Each row of a before or after table is a point. The points were changed in one or more steps. Then noise was added and the rows were shuffled. The steps act on columns, c1 being the first. Write out the steps. A step turns or swaps two columns, mirrors them in a line or flattens them onto one, adds a multiple of one to another, or multiplies or shifts one. Angles are multiples of 10 degrees, from the lower column toward the higher: turns from -170 to 170, lines from 10 to 170 but not 90. Use the fewest steps. Two steps may share a column if one is a turn and the other turns, adds or multiplies; they go together, in the order done. Otherwise the lowest column goes first.

Before (9 x 2)
[[ 21  11]
 [ 28 -12]
 [ -9 -27]
 [ 29  -6]
 [ -9  15]
 [ 16  60]
 [ -4  33]
 [-29  10]
 [  1 -38]]
After (9 x 2)
[[ 47 -12]
 [-18  -7]
 [  6 -54]
 [ 34  45]
 [ 56 -29]
 [-16 -52]
 [-56  -9]
 [ -7  15]
 [ 55 -25]]
Steps: multiply c1 by 2; shift c2 by -20

Before (11 x 3)
[[ 36  28   2]
 [  5 -18   2]
 [  3  -2  17]
 [-16 -26  11]
 [  4 -34 -16]
 [ 13  11  16]
 [ 16   9   3]
 [ 22  -4  25]
 [-37 -18  17]
 [ 34   2   8]
 [ -2  -6  -6]]
After (11 x 3)
[[-61 -14  19]
 [ 55   5   8]
 [  6   1  17]
 [ -4  -5  -6]
 [ 58  27  -3]
 [  8 -36  -9]
 [  9 -16   5]
 [ 18  12  13]
 [ 35   0  26]
 [ 24  10   1]
 [-26 -25  16]]
Steps: multiply c1 by 1.6; turn c2 and c3 by -10 degrees

Before (11 x 6)
[[  8  13  17  26 -13   4]
 [ 16  11   0   4  -4   2]
 [  0  16  15  16  -8  16]
 [  8 -20  -5   5  -5   0]
 [ -6   9  -1  31 -29  10]
 [  1  -4   2 -13  -8 -12]
 [  3  12  -5  -2 -10   2]
 [  8   2 -10 -12   7  -4]
 [ -8 -10 -16  20   6   8]
 [ 13  -2   8 -14 -20   3]
 [-13 -12  -5  11  -3  12]]
After (11 x 6)
[[ -4  -5  16 -14 -31   3]
 [-14  40  12  25   4   4]
 [ 11 -29 -12  19  20  10]
 [ -1 -35 -12  10   7  16]
 [-14  48   7  17   5  19]
 [  6  32  15   6  -2   2]
 [  5  37   4  -1 -12   2]
 [ 14   7   3 -11  -2  -4]
 [  7 -60   6   4  -1   1]
 [ -1  27  -4  31  -6  13]
 [ -2 -14   3 -13 -19 -14]]
Steps: turn c1 and c3 by 70 degrees; multiply c2 by 3; add 0.7 times c4 to c5; multiply c6 by 1.3

Before (8 x 9)
[[ 23  -5 -20  13   8  53 -54 -29  14]
 [ 19  -6  38   9 -47 -14 -16  13  -6]
 [ 13 -24  20  24 -17 -19   2  28  -5]
 [ 11  -4 -27 -15 -15  49 -26 -16  -5]
 [  0  -8   4  29 -27 -44 -24   9 -20]
 [-11  21  12   2   5  29 -20 -11 -15]
 [ 14   3   3 -21   9  26 -44   4 -18]
 [ 32  14  16  26 -29 -21  -3  28 -23]]
After (8 x 9)
[[-33  -5 -12  29 -22  34 -15  12 -28]
 [ 27   1   9 -18   2 -14 -19   0 -46]
 [  1 -23   4  21 -22  21  -5  31   1]
 [ 42  -3 -33 -16   2 -27  -7 -14 -28]
 [  2  -5   9  13 -61  26  -9  11 -17]
 [  9  23  19   5   1 -31 -17  -9 -22]
 [ 14  16   1  24 -30  35 -24  28  -8]
 [ 54  -6 -14  10  16 -28  14 -33 -56]]
Steps: mirror c1 and c6 in the line at 20 degrees; turn c3 and c5 by -30 degrees; swap c7 and c9
